Each row is a point. Each copy is the shape, with its points in the same order, turned, moved and blurred by noise. Some copies are also mirrored. Which?

Shape (8 x 3):
[[-18  -6  -9]
 [-20  -8  40]
 [-21  34  61]
 [ 11 -30 -24]
 [  4  -2   6]
 [ -8 -10   0]
 [-40  -1  16]
 [ 71  20  31]]
Copy 1 (8 x 3):
[[ -1  11 -19]
 [-30  24  10]
 [-20  40  45]
 [ -4 -28 -34]
 [ -7  -9  -3]
 [ -5   3 -17]
 [-10  37 -12]
 [-19 -55  46]]
Copy 1 is: only turned
Copy 2 (8 x 3):
[[ 26   9 -13]
 [ 32 -30  18]
 [ 59 -20  57]
 [-11  12 -24]
 [ 11   5  11]
 [ 18  -1  -5]
 [ 51 -15  -2]
 [-27  22  70]]
Copy 2 is: mirrored
Copy 3 (8 x 3):
[[-24 -11 -13]
 [-28   5  34]
 [-11 -13  74]
 [-13  16 -39]
 [ -1   7   4]
 [-17   2  -2]
 [-39 -20  16]
 [ 59  38  23]]
Copy 3 is: mirrored

Shape (8 x 4):
[[-12 -13  18 -19]
 [  9  22 -36  37]
 [-44  20  -7 -28]
 [ 24 -20  34 -45]
 [-14 -29 -48 -10]
 [ -5 -10   0  18]
 [-38  13 -54  -7]
 [ 37 -21  22  20]]
Copy 1 (8 x 4):
[[ 12 -11  20 -15]
 [ -7  14 -52   7]
 [ 34 -10 -17 -48]
 [-28 -41  42 -24]
 [ 33 -39 -30  18]
 [ -3   8   1   6]
 [ 46 -14 -50 -15]
 [-37   3  14  23]]
Copy 1 is: mirrored
Copy 2 (8 x 4):
[[  3 -39  -8  -7]
 [  7  43 -26  22]
 [-28 -40 -34  23]
 [  8 -47  38 -13]
 [ 39 -22 -28  49]
 [ 18  -4 -23  -7]
 [ -4  -7 -48  59]
 [ 32   9  16 -25]]
Copy 2 is: mirrored

Shape (9 x 4):
[[ 34  21 -20   3]
 [-31 -24 -36 -14]
 [-10  43  12 -38]
 [-33 -17  -8  15]
 [ 30  41  52 -56]
 [-26  -7 -25   4]
 [ 35 -14   5   8]
 [ 45  18  16 -35]
 [-15 -25 -12 -15]]
Copy 1 (9 x 4):
[[ 35  -6 -24  25]
 [-25 -57 -22  -4]
 [-25  16  -1  41]
 [-25 -23 -38 -23]
 [  3  49  43  42]
 [-14 -37 -29   2]
 [ 33   0 -14 -20]
 [ 27  21  18  22]
 [-11 -29  -8 -18]]
Copy 1 is: mirrored
Copy 2 (9 x 4):
[[ -6  18  25  22]
 [ 34 -40 -17   4]
 [-34   9 -43   8]
 [  6 -46   3 -18]
 [-44  61 -44 -12]
 [ 15 -36   1   1]
 [  5  26  20 -19]
 [-15  53  -7   0]
 [ 21 -22 -13 -15]]
Copy 2 is: only turned
Copy 3 (9 x 4):
[[  3  13  14  27]
 [ 15 -11 -35 -29]
 [ 32 -42 -12  47]
 [-20 -21 -32 -13]
 [ 39 -62  36  66]
 [ -1  -8 -34  -8]
 [-11  -9  34   5]
 [ 29 -28  42  39]
 [  8 -22 -14 -23]]
Copy 3 is: mirrored
Copy 4 (9 x 4):
[[ 14  29 -18  35]
 [ 11  23  24 -40]
 [-45  14 -44  -8]
 [ -4  -8  26 -13]
 [-30  -9 -90   5]
 [  2  17  23 -21]
 [ 26  -8 -15  24]
 [  7   8 -67  15]
 [ 16  13   3 -26]]
Copy 4 is: mirrored

Shape (11 x 6):
[[ 20   0 -26  26  -6  24]
 [-36 -19  31  21 -47   4]
 [ 14  11   2 -24 -60 -11]
 [ 29  16  20 -13   4  33]
 [ 18  -8  -9  56  18 -10]
 [-24 -33  40   6 -52 -24]
 [-19  24 -21  -7 -12  -5]
 [-20   2 -45   7 -11   4]
 [-30 -36  23 -19 -18  -7]
 [ 22 -23 -31  51  58  14]
 [-67 -14  20   1  11 -20]]
Copy 1 (11 x 6):
[[ 22  16  30  38 -17 -17]
 [-55  -1  19   6 -57  -8]
 [  8 -21 -25   3 -53 -39]
 [ 29   0  31 -25  -5 -32]
 [-12  -2  36  46  18  -8]
 [-67  -9 -16  -3 -44 -22]
 [ 18 -10   1  13 -35  23]
 [ 20   8   6  38 -33  20]
 [-42  15 -20 -18 -31   5]
 [  3  38  49  47  47   7]
 [-48  -7   3 -15 -16  47]]
Copy 1 is: mirrored
Copy 2 (11 x 6):
[[ 26 -21  32  10   2 -22]
 [ -9  -9 -20  59 -40  -8]
 [ 57 -13 -43  26 -23  -9]
 [ 42  36  15   4  -5  -8]
 [-12 -23  34 -16 -22 -31]
 [  0 -14 -34  47 -66   5]
 [ 11 -12 -27   9  21  -6]
 [  9 -38  -3  18  25   1]
 [ -1  -3 -20  34 -38  37]
 [-18 -23  73 -31   1  -7]
 [-48   1 -30  21 -13  25]]
Copy 2 is: only turned

Shape (11 x 8):
[[ -3  -4  40  18 -31  13   4  -2]
 [-19  17 -29  -1  39  -8 -32 -40]
 [ -8 -12 -52  40 -20 -25 -10  15]
 [ 14 -52 -34  17  -6 -44  16  44]
 [ 46  -4 -18  -2   0   2  -2 -14]
 [-10 -18 -35 -29 -22 -29   2 -19]
 [-14 -44  -8  71  11 -47  -1  12]
 [-28  27  13  22  -2 -17  -1  41]
 [-29  -7 -27  34  26  16 -74 -24]
 [-39 -19   1 -19 -14   1  24   6]
 [-37  44  34  -1  15 -20 -52   6]]
Copy 1 (11 x 8):
[[-26  13  41  20  10   6  44  -6]
 [ 14  22  12 -16  -1  17 -51  12]
 [ 17   8   6 -34 -51  31  29  -6]
 [ 22 -30 -23  -4 -56  -8  47 -29]
 [ 13  13   7 -28  11 -22   7 -27]
 [ -9 -13   7 -40 -41 -27  -4  18]
 [ 35  20   7  37 -64  20  31 -16]
 [-25   7 -15  13  -7  48  33  17]
 [ 50   8  45  -7  -2  46 -31  19]
 [-48 -20  18   2 -30   2   8   0]
 [ -9  20  -2  29  29  34  -3  58]]
Copy 1 is: only turned
Copy 2 (11 x 8):
[[-19 -13 -10  40  -6  22 -19  16]
 [-18  30  22 -40   8 -18  13 -18]
 [ 13  23  -8  13  55 -22 -45 -19]
 [ 57 -26  -2  10  62 -10 -47  -3]
 [  9 -15 -21 -23  -7   7 -36 -21]
 [ -1 -30 -19  -8  46 -33   4 -16]
 [ 25   7  56  32  46  -9 -59  10]
 [ 24  25  -1  48  26  30   5  -9]
 [-29  66  13 -33  14 -17 -21  28]
 [-21 -25  -9  17  49  20   8   0]
 [  7  48  14  24 -18   4  41  12]]
Copy 2 is: only turned
Copy 3 (11 x 8):
[[ -9 -24  13  19  -3   3  25 -43]
 [ -8 -15  34  -8  42  -9 -27  47]
 [-30   7  -9  53 -13  13 -28  25]
 [-14  51 -37  33 -24  20   5  20]
 [ 18  -8  -5 -12 -16   1 -26   0]
 [ -2   4 -13  17  -7 -47   4  36]
 [-28  48 -13  50  33  42  -8  -8]
 [ -9  -7  36  43  -4  34  34  12]
 [-54   0  56  -1  29  -4 -44  18]
 [-27  -9 -12  10   3 -17  50  13]
 [  8 -12  86  24  21   5  27  13]]
Copy 3 is: mirrored
Copy 4 (11 x 8):
[[-11   4 -11  16  24 -44  30  17]
 [-37   8  45 -11   0   8 -50   9]
 [-24 -24 -26 -12  42  27 -28  45]
 [ 18 -47 -19 -19  17  39  23  45]
 [ 21   5   1  13 -10  16 -13  -2]
 [-16 -43 -15 -16   6   9 -25 -17]
 [-13 -42  25   1  52  13  21  78]
 [-20  20  -6 -52  35 -26  11  39]
 [-71   7  27  19  -7  13 -46  52]
 [-42 -21  -8 -28  15 -14  29 -13]
 [-40  19  23 -47  -9 -58 -27  41]]
Copy 4 is: only turned

Shape (12 x 9):
[[ 10 -28  -1   0  24  28   3  40   0]
 [-22   0  32  31 -12  28  39   9  13]
 [-30 -53  17  28  15 -17  -5 -18 -29]
 [ 50 -18   6 -23  19  -3   1 -61  -2]
 [ 20 -32  10  -9 -11 -66  -7  23   9]
 [ 17   7 -11  17 -14  14 -19  -3  10]
 [  3  10  59  13  19  -3 -10  13   5]
 [ 11  -7 -23  14 -14  13 -16  31  80]
 [-11   8 -68  60   8  -3  -2   9  48]
 [-28   5 -37  18   3 -10 -45  17   4]
 [ 10   2 -21 -16  -3   5  20   4  80]
 [ 20  23  -9 -12   1 -20  10 -29   8]]
Copy 1 (12 x 9):
[[ 22  37   3  31  14   5  34  15  16]
 [-45  44   8  29  42  -2   7 -19  -4]
 [ 17 -15 -10  41  15  12  11 -58 -12]
 [ 17 -27  -9 -30  21 -61  27 -12   3]
 [ -3 -24 -38  -1  12  30  64   5 -29]
 [-14  14  25 -12 -12  -2  24  -1  -2]
 [-27  -3  -1   5  41  24  25 -10  39]
 [-49  35  -3  18 -43  -5  56  33   7]
 [-40   1  42  54 -50 -11  20  30 -30]
 [ -3  -3  13  17 -43  36   0  10  -7]
 [-51  24 -27  12 -17 -37  34  45  -4]
 [-19 -21  -2 -22  14 -22   7  19 -17]]
Copy 1 is: only turned
Copy 2 (12 x 9):
[[ -7 -22  -5 -15  25 -23   6 -52 -16]
 [ 45 -11   1 -10  11  39 -18 -33 -11]
 [ 23 -35 -25  -1 -20 -25 -41  -2 -49]
 [-26  39 -58 -44 -18 -18  -9   8  -7]
 [ 15  24  12  16 -40 -60   7 -10  -8]
 [-12   2 -15  10   6  13  24  -6 -27]
 [  7  -9 -29  26 -23   5 -18 -44  16]
 [-13   4  27 -15 -28  18  63 -44 -30]
 [-22  21  33   5 -10  35  20 -30 -95]
 [-36 -25  22  32 -10  -1   6  -2 -51]
 [-15  28  34 -46 -28  22  31 -33 -10]
 [-21  43  -3  -9  -9   7 -14   6  -7]]
Copy 2 is: only turned
Copy 3 (12 x 9):
[[ 20  11  -6  43   0  30  -9  10 -24]
 [ 32  60   1  18 -24  15  29 -28  -3]
 [ -7  45  10  12  56  -9   5 -29 -29]
 [-56  26   2 -38  -4  14 -10  30 -16]
 [  6 -23   7  -4   1 -50   0  -6 -42]
 [  3  18 -33   4  -9  -1 -13  -3  18]
 [-20  32  15  46 -29 -17   8 -19  -8]
 [ 24 -17 -75  18 -32   4  26  -4  -8]
 [ 33  -9 -64   9  28   5  50   6  43]
 [  9 -20 -33  24  31  -3  -7 -35  27]
 [  8 -20 -45 -14 -43  26  45  -2 -11]
 [-20   1   5 -30 -16   0   8   0  18]]
Copy 3 is: mirrored
Copy 4 (12 x 9):
[[ 49 -19 -20 -20  -7  19   1 -34 -17]
 [ 16 -12  43 -35 -27  56   3 -20  15]
 [-42   1 -18 -23  15  24 -15 -52 -17]
 [-28 -40  17 -20  19 -39  33   2  -5]
 [  3  23 -17 -16  35   3  -6  32 -33]
 [  9 -19 -11  -1 -26  17  41  11   8]
 [  0 -19   7 -35 -41   6 -28   2 -11]
 [ 42 -39 -36 -14  -4  60  21  39  23]
 [  7   2 -59 -35 -11  48  59  15  59]
 [  1   7 -52  19 -25  25  18  -2  21]
 [ 41 -37   0 -19  23  31  21  38  39]
 [-12 -10  14 -21  -2 -21  33  24  27]]
Copy 4 is: mirrored

Shape (16 x 11):
[[ 16   5  13 -36 -30   9 -43  65  59 -53  50]
 [ 13  15 -21  40  38  -8  23  -1 -10  18  15]
 [ 37  19   4 -29 -17  -1  10 -14 -25   5 -21]
 [-28  58 -45  37   8  26 -31  39  34   1  56]
 [-18  49   2  24  14 -35  15  11 -21  -8 -14]
 [  3  21 -19  35  10 -44 -14 -17  -1  -9 -29]
 [ 25   8 -37  32  41   1  -3 -19 -14  17 -22]
 [-12 -21  -1 -41 -35  29 -56  54 -21  18  -4]
 [ 10 -16  11   9   2  -6  15  19  12  10 -45]
 [ 25 -27   3  -9   2 -34   5 -13 -19  23   5]
 [ -6  -1  65 -32 -11  31 -51  19 -21   8  -8]
 [ 10   2 -14  37  10 -26   0  -3  -9  -6   7]
 [-72  50 -58  22  31   4   0  21  35 -21  32]
 [  3  -3  30 -33  -4 -18 -14 -31   0   4 -28]
 [ 15 -22  39 -16 -56  15 -16 -18 -20  43 -29]
 [ 16  22 -17   7  24 -43  -1  -5   6  56 -24]]
Copy 1 (16 x 11):
[[-64 -36 -29   7  62 -26 -42 -40 -40   9  22]
 [  8  -2 -13 -17  -2  14  -2  40   5  14 -59]
 [-10  22  20  30  -3 -39 -20  32  16  18 -17]
 [-84 -29 -37 -46  28  27  -1  46 -29   7 -22]
 [  3   0 -43  10  -2   7  24  51   4   5  -5]
 [ -1  10 -35  -5   6 -21  39  24  32 -13 -33]
 [ -2   4  10  -8  -8 -19  23  43  24  22 -77]
 [-57   5  58   3   5 -40  15  -7 -44  15  24]
 [ 10 -21   0  22 -29 -24  12  -5 -12 -24 -33]
 [ 32  29  27   0  10  -9 -17   4   9  -3 -29]
 [-29  15  18  -7 -26 -36 -13 -26 -14  36  49]
 [ 21  -2  -8 -13  14  -3   6  24  10  -1 -30]
 [-85 -46 -42  -8  13  63  31  49   3  -4 -16]
 [-17  30   6  25 -19 -33  -9 -12  38   0   3]
 [ -5  33  49  -7 -43 -62 -28   9   4 -16  17]
 [ -2  60  -9   6 -17   8  17  25  -8 -13 -63]]
Copy 1 is: mirrored
Copy 2 (16 x 11):
[[ 15 -48 -12 -32  31 -23  11  76  18  85   7]
 [ 13  21   8  21  22  11  14  -5  18 -43  13]
 [ 18 -31   1  40 -30  -7   8 -15 -23   8  19]
 [ 41  12   1 -12  12  18   5  64  92  -3 -21]
 [-12  13  13  41 -13  46  14  -5  34   5  32]
 [-12   9  32   0 -36  37   9   6   3 -16  25]
 [  9   8  12  14 -13  20  22  -6  -6 -54  -8]
 [ 13 -79 -53   3 -10  15 -46  22  11  23 -17]
 [  1 -30  -9 -15   0  23  11 -45 -12   5  17]
 [  3  -2 -11  14   1  -1 -21  -8 -36 -14  39]
 [ 20 -49 -12  28   4  31 -45   5 -20  57 -36]
 [ -8   6  22   4   6  11  -5   6  11 -19  22]
 [  4  56 -27 -10 -12  18  22  39  94  10  -8]
 [ 13  -2  -2   7 -31   7 -19 -15 -46  33  12]
 [ 29 -57   6  11 -25   0 -61 -46 -32  20  -1]
 [ 43   7  -4   4 -20  42   4  -7 -13 -31  45]]
Copy 2 is: mirrored
Copy 3 (16 x 11):
[[ 31 -18  41 -17  26 -40 -12 -28  93  51 -13]
 [ 39  12  -1  -8 -25   4 -23 -12 -28 -44 -14]
 [ -9 -12  -2  12  11   3  16  -5   0 -35  35]
 [ 43  11  59 -10  -3 -54 -35 -53 -20   8 -65]
 [  7  19 -18 -17 -17  16  14 -52 -30  -8 -13]
 [ 15  18 -50   5  -4 -14   4 -20 -26 -16 -24]
 [ 28  -1 -16  29 -33  -8 -21  -9 -34 -47  -5]
 [ 18 -24  49  54  45   5 -10  -7   4  54  25]
 [ -7   5  -6  27 -13  39   9  13  11 -10 -12]
 [ 23 -11 -21  -5  19  25 -23  23 -15 -10  19]
 [ 36 -50  31  21  15   9  56   0   0  44  24]
 [ 37  31 -20  -2  -6  -6 -14  -9 -20 -14 -11]
 [ -3  25  37 -29 -41 -48 -42 -46 -38  31 -56]
 [ -5 -47 -28  10   6   4  25  20  -6  12  10]
 [  8 -29  10  32  52  21  44  44 -16  -8  14]
 [ 10 -25 -28  16  -1  33 -24 -16 -34 -30 -26]]
Copy 3 is: only turned
